Each row of a before or after table is a point. One or more steps were done to the points. Then noise was added and the rows were shuffled. The steps act on columns, c1 being the first. Name the steps. A step turns or swaps two columns, mirrors them in a line or flattens them onto one, adds a multiple of one to another, or multiplies or shifts one. Angles are multiples of 10 degrees, from the lower column toward the higher: turns from -170 to 170, lines from 10 to 170 but not 90. Use the fewest steps. Two steps may share a column if one is a turn and the other turns, adds or multiplies; they go together, in the order done. Otherwise the lowest column goes first.
(in the rows, 128 means zero)

Before (9 x 2):
152	142
78	105
127	125
118	106
70	197
109	103
98	88
136	108
22	195
After, 9 rows:
70	236
136	147
152	180
19	237
118	145
99	128
126	166
108	142
79	144
Steps: shift c2 by 40

Before:
150	129	121	112
163	141	83	167
116	103	203	201
123	78	101	157
113	233	147	81
167	72	114	96
195	112	89	190
176	187	113	207
179	91	109	188
87	76	178	188
209	156	102	127
174	109	134	103
177	154	154	138
125	149	128	179
After (14 x 4):
114	97	203	58
45	115	92	93
101	68	113	175
162	236	145	161
148	75	184	60
77	153	155	135
96	107	139	175
84	142	85	102
56	90	111	92
132	73	99	98
109	152	123	75
55	189	113	72
117	123	126	159
55	150	100	159
Steps: turn c1 and c4 by 160 degrees

Before (11 x 9):
110	94	127	101	79	156	127	160	99
70	194	122	124	175	85	70	168	85
126	109	95	136	89	62	97	163	141
170	120	172	97	122	158	131	180	144
115	182	139	127	133	135	59	112	152
123	190	87	143	123	100	168	129	95
74	99	177	165	188	150	170	160	147
156	109	119	84	174	102	174	124	102
170	170	156	174	113	78	63	143	77
174	82	144	132	113	153	171	78	149
103	168	201	168	81	88	114	103	161
After:
153	107	146	83	220	98	166	119	151
173	168	116	175	102	78	48	140	186
112	101	135	99	28	156	114	161	158
105	170	50	170	35	86	119	108	124
117	181	113	125	140	136	71	107	109
166	120	77	97	116	158	128	178	129
72	198	148	129	220	83	58	164	161
124	109	156	142	51	61	100	162	99
76	94	78	162	253	154	176	161	127
123	186	178	142	119	102	160	127	145
172	84	108	132	92	158	173	79	107
Steps: add 0.3 times c9 to c7; turn c3 and c9 by 160 degrees; multiply c5 by 2

Before, 8 rows:
170	205	177	125	110	96	97	129	121	180	62	172	113	80
67	184	58	151	67	168	77	108	150	82	139	134	129	85
54	105	33	136	63	144	139	175	138	128	186	61	135	177
104	118	110	91	87	165	151	172	73	95	139	141	152	139
99	153	62	73	84	167	94	157	143	117	210	114	161	151
150	194	155	133	215	38	125	152	80	163	89	144	165	16
85	166	151	100	106	158	155	121	129	118	175	140	90	132
118	192	141	131	152	83	120	59	98	173	95	225	179	77
After:
98	150	62	121	77	56	103	156	147	117	78	116	208	152
104	115	110	110	87	75	159	171	75	96	129	139	151	144
86	163	147	115	103	88	154	118	135	115	66	144	128	137
123	190	143	171	160	160	120	53	94	168	185	220	144	80
71	186	60	86	74	126	82	105	151	84	118	135	134	79
63	108	22	104	67	129	137	173	136	125	90	61	174	181
146	187	159	200	213	174	121	148	86	159	181	147	128	14
173	211	184	158	113	137	105	129	123	183	168	166	75	85
Steps: turn c4 and c6 by 120 degrees; mirror c11 and c13 in the line at 70 degrees

Before (8 x 20):
100	147	159	111	94	79	136	96	126	174	125	143	116	116	117	128	143	155	131	166
90	146	72	120	163	107	128	121	120	124	136	157	123	112	146	120	119	142	146	119
20	104	159	121	129	104	89	118	79	119	133	160	148	181	145	116	172	125	145	156
151	141	160	119	203	85	115	104	113	126	105	162	140	101	129	84	160	136	89	137
141	122	155	116	137	127	106	144	150	122	115	125	128	113	79	102	111	151	151	139
109	120	159	129	115	123	128	149	153	113	117	124	111	93	142	97	121	151	137	159
127	142	125	227	108	162	112	107	134	121	104	172	115	123	147	129	109	146	140	159
151	109	118	148	108	148	128	118	154	114	148	168	133	107	141	107	127	102	140	168
After:
91	146	170	115	164	106	93	131	122	124	131	161	123	115	149	119	115	142	144	117
16	102	132	123	129	108	181	126	76	120	130	161	142	182	140	119	175	122	126	158
149	107	133	148	107	150	123	100	154	110	129	169	130	107	144	103	123	101	147	174
141	117	123	121	133	123	163	156	147	125	127	132	127	112	75	103	105	150	155	141
156	141	113	118	208	85	164	110	113	123	127	163	136	103	127	85	159	139	91	136
102	146	98	112	93	77	143	117	123	173	133	141	107	116	113	132	143	153	126	161
106	118	99	131	113	124	149	150	153	111	131	130	103	91	142	96	121	150	132	164
122	143	142	228	109	165	142	4	134	121	130	172	114	121	147	130	105	140	139	155
Steps: turn c1 and c19 by 10 degrees; turn c3 and c7 by 140 degrees; add -1 times c4 to c8; multiply c11 by 0; turn c13 and c20 by 10 degrees

Before:
162	134	145	117	120	209	154	90	177	150	104	132	133	185	116	68	149	147	145	118	124	156	147	121	182	119	121	178	147	85	156	111	109	112	120	125	125	120	123	145	86	125	126	111	123	82	145	146
138	68	173	106	114	128	59	151	64	147	139	101	91	155	71	138	116	120	145	101	125	148	120	143	143	159	95	102	115	127	127	115	97	157	168	120	113	161	125	140	123	137	78	122	135	130	100	124
94	142	165	110	113	128	111	140	147	146	118	104	111	108	120	131	137	68	184	135	182	132	132	116	80	107	114	151	85	140	107	112	147	97	159	148	180	140	153	110	142	158	145	104	118	131	115	159
156	129	148	133	127	107	134	136	89	136	141	78	64	111	114	147	108	157	118	111	173	124	123	133	134	111	107	107	116	115	165	110	130	123	171	129	118	104	148	129	140	125	160	108	119	140	119	156
144	140	146	94	75	125	135	94	96	149	156	97	116	139	104	104	135	157	116	159	73	152	140	129	153	120	175	155	153	103	120	124	124	121	131	104	152	109	134	175	151	139	123	100	135	157	94	123
151	118	149	168	162	110	103	126	106	115	74	119	114	107	108	160	114	164	102	104	134	150	147	69	84	106	109	105	125	136	165	125	148	112	136	129	134	119	123	135	115	104	103	128	118	124	146	146
109	77	121	157	157	148	156	107	100	139	123	112	140	103	111	88	131	119	147	147	168	111	155	153	73	134	136	136	150	147	134	69	121	96	90	151	140	116	192	141	151	94	157	160	114	139	125	154
176	139	88	89	116	102	105	95	135	101	142	119	91	116	111	144	139	102	114	116	152	125	191	146	96	129	125	83	153	131	151	111	150	128	118	149	133	129	130	109	166	153	154	140	164	111	112	145
140	173	135	148	117	154	101	89	125	170	88	108	135	74	123	108	131	132	132	70	112	166	170	127	103	87	137	128	111	82	130	102	140	126	149	70	204	144	95	140	103	157	143	137	145	174	108	122
103	83	126	101	139	156	81	98	112	143	107	137	102	117	107	110	113	135	159	133	124	155	145	152	162	177	122	130	96	182	140	141	145	148	168	76	169	154	135	145	91	143	72	151	167	134	117	147
110	76	107	152	124	152	138	110	93	100	165	104	125	101	129	86	126	126	104	112	84	151	162	106	110	113	165	155	126	153	139	97	162	131	133	114	191	167	94	158	133	112	119	129	143	164	172	134
117	161	120	121	142	132	93	121	124	135	134	97	147	135	114	80	104	131	121	137	89	106	169	120	103	120	144	113	93	105	151	70	107	174	134	100	163	164	92	134	122	133	105	107	131	146	119	117
120	112	109	130	94	111	104	129	77	125	109	113	175	73	94	143	118	131	159	109	134	160	96	132	102	107	123	104	121	100	131	135	121	119	115	143	116	87	169	128	150	110	137	146	133	139	121	67
143	106	111	128	95	150	132	107	142	110	87	97	124	83	79	85	139	144	111	113	111	104	105	162	114	97	164	103	128	124	186	130	145	124	164	116	120	115	179	104	116	133	112	105	127	110	112	147
After:
152	115	149	168	102	110	102	125	107	116	120	122	113	106	108	141	113	201	102	105	135	149	147	69	84	105	109	102	123	130	164	125	150	112	134	128	132	121	123	135	99	108	104	125	119	123	145	146
140	179	134	148	108	156	102	90	125	170	139	108	133	74	124	120	130	133	131	68	112	168	171	129	103	87	138	130	112	118	131	102	138	125	149	72	205	145	96	140	146	158	145	140	144	174	108	124
146	107	111	127	132	150	132	105	143	112	138	95	126	86	77	107	143	160	110	113	109	103	106	162	115	100	167	103	129	130	186	131	144	122	165	117	123	117	178	106	164	134	112	108	129	109	110	146
161	142	148	118	91	210	155	91	175	151	154	133	136	185	114	82	147	164	145	119	127	157	148	121	181	120	122	178	146	124	158	109	109	112	117	123	126	119	122	144	152	123	124	110	125	82	146	145
118	165	120	123	117	133	93	121	125	137	183	96	145	134	116	73	106	133	121	137	89	105	169	120	104	121	146	113	93	120	148	71	106	176	132	99	163	163	93	134	118	132	105	107	131	148	120	117
177	139	90	88	169	101	106	96	135	103	192	117	91	118	112	140	138	73	115	115	150	126	192	144	98	130	126	83	152	125	150	110	150	129	118	149	131	131	129	109	126	153	154	139	164	111	112	149
142	145	144	95	167	125	136	95	95	148	205	97	116	140	102	135	135	187	115	158	75	154	141	129	153	122	177	155	152	125	122	124	123	120	133	102	153	108	132	173	172	140	124	96	135	157	94	121
109	75	121	159	138	149	156	103	101	142	174	114	137	105	114	63	132	110	148	145	169	110	153	154	73	136	135	137	150	137	133	71	119	97	90	153	142	119	194	141	89	95	157	160	113	141	123	154
94	139	164	114	144	130	110	143	147	145	166	104	112	110	121	135	137	8	186	134	184	132	132	118	79	109	114	151	86	127	106	108	144	96	158	146	181	141	154	109	136	157	144	103	120	130	116	158
137	71	174	108	130	129	58	151	63	147	190	102	92	155	69	152	117	111	144	99	123	147	122	144	142	160	93	103	117	139	126	114	95	158	169	122	112	160	125	143	144	137	79	120	136	130	104	125
155	130	146	134	140	107	133	135	88	134	192	78	66	113	115	145	104	187	118	113	175	124	123	134	131	110	102	107	115	127	166	110	129	122	167	131	119	105	148	129	123	126	162	108	118	140	119	156
103	75	126	103	88	157	82	97	113	144	157	138	103	117	105	112	112	141	161	134	124	156	145	152	161	178	124	131	98	138	139	140	145	146	165	76	168	156	137	144	130	142	70	151	167	132	113	148
111	73	109	152	133	156	137	110	94	101	215	105	124	101	129	89	124	123	105	116	85	151	162	105	110	114	164	154	126	141	136	95	162	131	130	114	191	167	94	156	129	111	118	130	144	165	171	134
120	115	109	132	160	114	105	130	78	124	159	115	175	71	91	158	120	136	160	110	132	159	96	130	104	107	123	103	122	130	134	137	123	120	115	144	117	86	168	129	153	111	136	145	133	139	120	69
Steps: flatten c2 and c30 onto the line at 170 degrees; turn c5 and c41 by -110 degrees; add 0.7 times c41 to c16; shift c11 by 50; multiply c18 by 2

Before, 14 rows:
122	142	130	125	142	121	134	127	119	136	125	150	137	122	139	138	131	141	144	123	111	123	118	115	120	135	107	121	139	120	120	134	130	140	119	145	120	129	116	108	146	146	118	139	131	115	132	130	114	138	110	154	136	127	160	115	118	135	133	99	144	138	115	138
124	123	121	121	112	157	157	112	136	127	175	124	118	138	118	135	109	127	119	116	116	115	123	121	118	208	146	130	140	120	125	122	131	112	127	148	138	127	115	106	114	120	118	116	129	115	129	135	140	129	116	151	129	119	141	110	133	124	125	188	131	133	137	125
124	136	117	125	112	114	124	112	145	126	147	146	123	143	122	155	118	171	142	114	111	122	120	113	134	139	111	110	127	117	143	120	125	136	151	102	111	121	131	125	145	116	110	135	113	121	135	141	129	126	113	133	143	103	138	140	145	131	121	99	92	133	249	122
102	138	109	133	132	140	131	130	132	152	136	151	141	131	160	133	122	135	133	131	112	119	138	139	119	132	142	111	116	117	131	125	131	125	152	145	110	128	143	109	121	114	141	116	137	120	136	123	124	145	113	166	122	109	124	127	147	56	185	127	151	122	119	155
125	130	126	154	116	111	128	111	135	118	124	133	130	130	144	170	121	130	142	119	110	117	133	133	117	132	109	140	143	142	120	133	92	134	128	121	110	120	120	126	150	118	141	113	124	133	128	127	137	125	121	150	145	134	131	131	103	117	115	149	129	135	110	122
125	129	102	123	138	110	160	149	148	118	116	148	142	146	131	148	124	127	138	116	109	144	107	138	125	149	113	139	131	139	117	130	124	141	128	113	109	87	122	126	16	124	117	114	139	121	125	125	140	125	110	164	142	133	135	114	128	143	119	103	151	136	141	131
101	133	101	111	130	145	124	116	95	125	110	121	127	149	151	155	125	133	143	111	126	114	140	120	130	135	146	114	133	126	129	132	122	139	118	133	129	135	126	119	153	114	124	110	139	125	116	140	127	138	125	164	114	138	149	118	140	134	113	99	154	124	129	133
80	122	90	131	125	130	131	150	149	175	119	137	136	126	122	146	121	143	138	121	163	114	136	137	120	152	124	125	142	114	121	157	122	133	169	122	110	132	234	117	123	183	137	115	98	114	128	121	128	131	128	111	142	123	130	135	136	111	117	113	145	130	143	149
123	124	127	119	134	111	148	114	151	153	121	106	171	91	130	142	167	132	121	125	133	112	121	139	119	156	146	99	140	114	133	118	132	139	153	144	111	122	121	122	131	127	136	108	136	124	135	141	102	127	194	163	136	129	124	140	145	123	143	98	125	125	123	121
124	155	105	132	130	110	128	114	153	123	121	143	142	127	126	129	139	138	139	120	121	177	124	139	117	154	129	125	144	118	156	119	21	90	131	145	117	139	136	122	153	112	108	116	139	125	126	140	141	121	114	142	24	131	130	134	96	123	107	117	123	129	119	142
107	123	117	127	126	109	135	123	120	127	144	149	124	140	121	165	143	134	118	128	200	148	126	113	127	140	93	118	134	147	116	152	122	63	157	136	123	125	131	108	157	129	133	116	131	140	124	127	129	136	137	164	134	133	133	99	140	133	122	115	154	121	126	154
116	145	106	145	115	117	161	125	110	139	142	149	134	147	133	128	116	133	134	120	131	131	113	134	123	137	110	139	116	117	134	136	121	123	123	134	110	110	134	150	103	133	126	118	115	114	137	138	144	144	126	146	145	135	124	138	130	138	144	125	119	112	114	137
118	132	128	124	141	118	141	134	138	120	131	146	130	138	123	129	132	131	121	132	115	115	123	127	130	164	135	131	141	122	123	124	129	76	119	150	109	131	110	111	154	133	105	111	123	126	136	135	140	142	128	83	129	133	132	140	129	133	111	104	145	131	115	131
125	156	133	133	143	110	149	109	148	133	108	123	154	146	122	131	108	129	145	118	137	116	114	134	129	134	127	134	126	137	127	121	107	138	125	151	114	101	114	111	154	133	138	133	128	130	111	139	122	138	113	156	134	136	154	133	124	138	115	160	127	113	117	125
After (14 x 64):
125	134	116	125	113	111	124	109	146	126	147	147	125	196	122	154	117	146	143	116	111	123	121	120	136	139	110	109	151	117	145	133	126	113	153	101	111	119	129	124	145	114	108	133	115	120	83	141	131	126	111	132	145	109	138	140	145	101	121	99	101	131	249	122
128	131	125	152	116	113	128	109	135	117	125	131	131	180	145	168	121	122	143	120	112	118	134	136	116	133	107	139	138	142	121	131	92	132	127	119	110	120	118	126	151	116	142	112	123	130	126	129	139	128	121	149	146	130	131	131	102	85	116	150	139	134	112	123
116	145	107	144	114	115	162	127	111	141	145	149	133	197	132	129	117	126	132	120	134	132	113	135	121	135	112	138	123	120	134	123	121	136	124	134	110	110	135	154	103	135	127	119	114	114	122	139	144	142	126	147	147	136	122	139	130	108	142	126	116	111	111	139
79	121	88	130	124	129	134	151	148	175	119	139	137	178	120	147	121	129	138	120	163	116	137	157	119	150	125	126	129	116	120	127	122	135	168	122	111	133	233	119	122	183	138	116	97	115	115	119	127	129	127	110	142	119	130	134	136	82	117	112	151	128	143	149
101	137	109	133	131	139	129	129	131	151	139	151	141	180	161	133	124	150	134	131	113	120	138	126	119	134	142	111	103	117	132	129	132	140	151	146	109	129	144	108	120	116	141	115	138	119	120	123	125	145	114	168	123	122	123	130	147	27	183	128	138	120	117	154
109	124	115	127	128	107	136	123	122	127	147	149	124	192	121	164	144	119	116	129	202	147	127	127	126	140	94	119	114	144	117	58	121	137	155	136	124	124	129	109	157	128	133	116	132	140	124	130	129	136	136	162	134	125	133	102	140	102	122	112	151	121	127	154
125	124	127	119	133	112	149	115	150	151	121	105	170	141	127	141	166	127	124	124	132	111	121	122	121	157	147	100	139	115	134	144	131	137	154	143	113	123	122	122	130	129	137	106	137	125	121	141	101	128	194	163	135	137	124	140	148	91	143	99	134	127	124	120
128	131	101	123	137	110	159	150	148	117	117	149	142	196	130	146	123	123	139	116	110	145	108	137	125	150	112	140	115	139	117	142	124	135	127	115	109	86	120	127	14	125	117	114	137	119	130	125	139	124	110	164	141	130	135	115	128	114	121	105	149	135	140	133
102	132	101	112	129	146	122	117	95	126	109	120	126	198	151	156	127	114	144	113	128	113	140	133	130	137	145	113	116	126	129	134	124	119	119	134	128	136	126	120	153	113	124	112	137	126	129	140	127	137	123	162	115	121	148	120	141	106	113	97	149	125	130	132
118	131	126	124	141	119	143	134	137	119	131	148	129	187	122	128	132	127	121	130	115	115	123	108	130	164	135	130	128	125	123	84	129	145	120	148	109	133	111	112	154	133	104	109	122	126	122	134	141	143	128	80	131	139	131	140	129	104	110	105	148	130	114	129
125	153	104	132	133	108	127	114	151	125	119	142	141	176	125	129	141	124	138	119	121	180	123	107	116	153	130	124	145	118	152	101	21	149	132	145	119	139	136	121	153	114	109	118	139	124	118	139	144	120	112	142	24	126	130	133	97	93	106	116	133	131	119	140
125	156	131	132	145	110	148	108	149	132	107	123	153	196	120	132	108	114	145	117	138	117	115	125	129	134	126	134	127	138	128	142	107	132	123	150	115	102	114	112	153	134	139	133	129	130	133	138	120	138	112	155	134	118	154	133	127	107	116	161	126	116	116	124
123	141	127	123	140	122	135	127	117	138	125	151	139	170	138	136	131	129	143	125	111	122	118	136	121	136	109	121	125	118	120	134	129	112	119	146	120	131	115	107	148	145	117	139	129	115	115	130	114	138	109	153	136	125	161	114	118	104	134	97	149	138	116	138
124	125	120	121	112	155	156	114	136	125	174	124	120	189	117	134	109	135	118	113	117	115	122	116	119	209	148	129	134	120	125	113	132	126	127	147	140	128	115	106	114	119	116	116	130	114	130	136	141	131	118	151	128	125	138	111	133	91	126	187	139	133	136	126
Steps: shift c14 by 50; turn c18 and c47 by -110 degrees; turn c18 and c54 by 60 degrees; turn c24 and c34 by 110 degrees; turn c24 and c32 by -110 degrees; turn c29 and c61 by 40 degrees; shift c58 by -30

Before (11 x 64):
141	137	136	117	126	132	137	124	149	139	129	141	121	145	118	137	131	122	133	135	124	125	124	129	155	163	121	127	119	127	132	119	123	119	163	145	130	122	136	104	124	141	121	117	132	143	144	139	164	141	128	126	127	131	142	120	132	119	126	132	146	150	137	119
128	135	118	126	139	127	120	130	116	124	124	130	139	124	121	136	137	118	133	133	132	132	125	135	135	136	124	140	119	140	107	118	131	123	125	117	126	127	138	133	129	151	143	147	128	139	146	121	125	137	129	119	132	150	123	124	131	123	135	121	121	109	133	115
139	121	118	152	136	132	117	131	124	132	134	143	145	120	117	134	145	114	114	100	130	114	125	133	130	141	120	146	117	124	107	141	120	121	127	139	130	139	133	132	105	41	137	117	128	127	145	128	120	107	133	116	110	135	114	125	130	120	138	136	123	123	123	131
125	109	121	117	113	112	123	129	124	123	140	139	139	120	144	134	137	117	87	120	126	114	137	129	128	129	120	134	117	132	123	142	117	120	128	145	117	141	126	135	125	148	130	119	160	121	138	122	119	130	128	147	132	133	121	120	126	177	130	131	137	113	117	138
127	137	125	117	130	139	123	126	134	137	136	144	125	127	140	136	138	135	114	125	129	114	123	108	137	142	125	131	127	142	126	117	129	138	124	145	125	108	115	138	119	151	134	119	108	143	146	143	121	133	127	126	136	142	130	151	132	115	106	121	142	132	138	119
124	134	129	130	119	142	119	130	116	134	102	111	139	123	146	129	136	141	117	132	129	134	131	137	129	138	130	119	174	128	132	128	124	119	131	144	121	140	128	128	131	143	117	130	110	142	123	145	133	134	124	120	121	130	112	125	132	115	134	109	127	110	124	138
123	133	118	124	130	115	180	125	119	132	135	131	131	130	170	119	125	119	128	109	124	124	128	137	128	132	131	108	128	140	118	154	119	125	125	129	120	134	122	129	134	139	143	125	125	133	137	129	138	142	131	126	116	128	135	128	124	138	133	132	163	116	133	131
123	122	134	124	137	102	131	124	124	120	135	126	128	119	129	116	131	117	126	111	132	115	139	121	131	130	117	126	125	142	133	123	131	118	131	132	129	135	128	139	119	151	133	126	107	128	126	140	123	143	101	126	127	130	140	117	134	116	138	123	124	111	78	119
120	126	119	138	137	141	119	137	117	127	131	142	105	128	122	130	137	118	135	115	114	115	136	136	129	124	134	139	123	140	108	118	112	116	127	138	120	132	114	123	134	133	141	121	103	116	132	120	122	144	130	164	140	128	117	121	124	126	134	128	136	115	136	137
121	131	122	126	118	131	121	127	117	102	111	139	142	135	172	125	129	115	134	129	126	121	126	130	147	122	129	124	124	118	131	120	126	119	140	123	112	132	116	112	116	141	126	149	114	109	144	141	124	124	131	123	143	133	141	124	113	118	137	135	132	139	129	130
130	127	120	121	137	142	143	126	137	132	141	138	125	129	125	131	127	134	128	131	129	135	124	114	136	120	120	126	129	136	108	126	94	128	127	143	123	139	113	120	133	142	129	131	113	143	126	114	124	133	125	117	137	128	128	129	127	133	138	136	126	117	131	128
After:
127	134	129	130	119	142	119	130	116	135	102	112	139	124	146	129	125	142	118	132	136	134	131	137	129	138	130	119	174	128	133	128	124	95	131	144	122	139	128	128	132	113	117	130	109	143	122	145	133	133	124	120	121	130	112	125	131	115	135	71	127	110	124	138
122	138	125	117	130	139	123	127	134	137	136	144	126	127	140	137	123	135	115	124	138	114	124	108	137	142	125	130	127	142	125	117	129	105	123	145	125	108	115	137	119	105	134	119	108	143	146	143	121	132	126	126	136	143	130	151	131	115	106	107	143	132	137	119
130	131	123	125	119	131	120	127	117	102	111	139	142	135	172	124	126	115	134	128	127	122	126	129	146	122	130	125	124	118	131	120	127	98	140	123	113	132	116	112	117	113	125	149	113	109	144	141	124	124	132	123	143	133	141	124	113	118	138	148	132	139	129	130
125	122	134	125	137	102	132	123	124	121	135	126	128	118	129	117	130	117	126	111	132	115	139	121	131	131	119	127	125	142	133	122	130	82	131	132	129	135	129	139	119	105	132	127	107	129	126	140	123	143	101	126	127	131	139	117	134	116	138	114	124	112	78	119
111	137	136	117	126	132	137	124	149	139	129	141	121	145	117	138	123	122	133	135	127	125	124	129	155	163	121	126	118	127	132	119	123	107	164	144	130	121	136	105	124	121	121	117	132	143	144	139	164	140	128	126	127	131	141	120	132	119	126	140	146	150	138	119
120	135	118	126	139	128	120	131	116	124	124	130	139	123	121	136	127	118	133	133	137	132	125	135	135	136	123	139	120	140	107	118	132	90	125	117	126	127	138	133	129	106	143	147	127	138	146	121	125	137	129	119	133	150	122	124	130	123	135	107	121	109	133	115
134	126	119	138	136	140	118	137	117	127	131	142	105	128	123	130	111	118	135	115	129	115	136	136	128	125	135	140	123	140	108	118	112	105	127	138	120	132	114	123	134	120	142	121	103	116	132	120	122	144	130	165	140	127	117	121	124	126	134	127	135	115	136	137
147	120	117	151	135	131	117	131	123	132	134	143	144	120	117	134	121	114	114	100	144	114	125	133	130	141	120	147	117	124	106	140	120	250	126	139	130	138	133	133	105	213	137	116	128	127	145	128	121	107	134	117	110	135	113	125	130	120	138	152	123	124	122	131
121	127	121	120	137	142	143	126	137	131	142	138	125	129	125	132	129	134	127	131	128	134	124	114	136	120	119	127	129	137	108	127	95	109	127	143	123	140	113	120	133	116	130	132	113	143	126	114	123	134	126	117	138	127	128	129	127	134	138	153	126	117	131	128
124	109	121	117	113	111	123	129	124	123	140	139	139	120	144	134	122	117	87	121	135	113	137	129	128	129	120	134	117	132	123	141	117	91	128	145	117	141	126	136	125	108	130	119	160	120	138	121	119	130	127	146	132	133	120	120	126	177	130	137	136	113	117	138
128	133	119	124	130	115	180	126	119	131	135	131	130	129	170	120	126	119	128	109	123	124	127	137	127	132	131	107	128	140	118	154	119	107	125	130	120	134	122	128	134	116	143	125	125	133	137	129	138	143	131	126	116	128	135	129	123	138	133	140	163	116	133	131
Steps: turn c1 and c42 by 160 degrees; add 1.5 times c42 to c34; mirror c17 and c21 in the line at 60 degrees; multiply c60 by 3
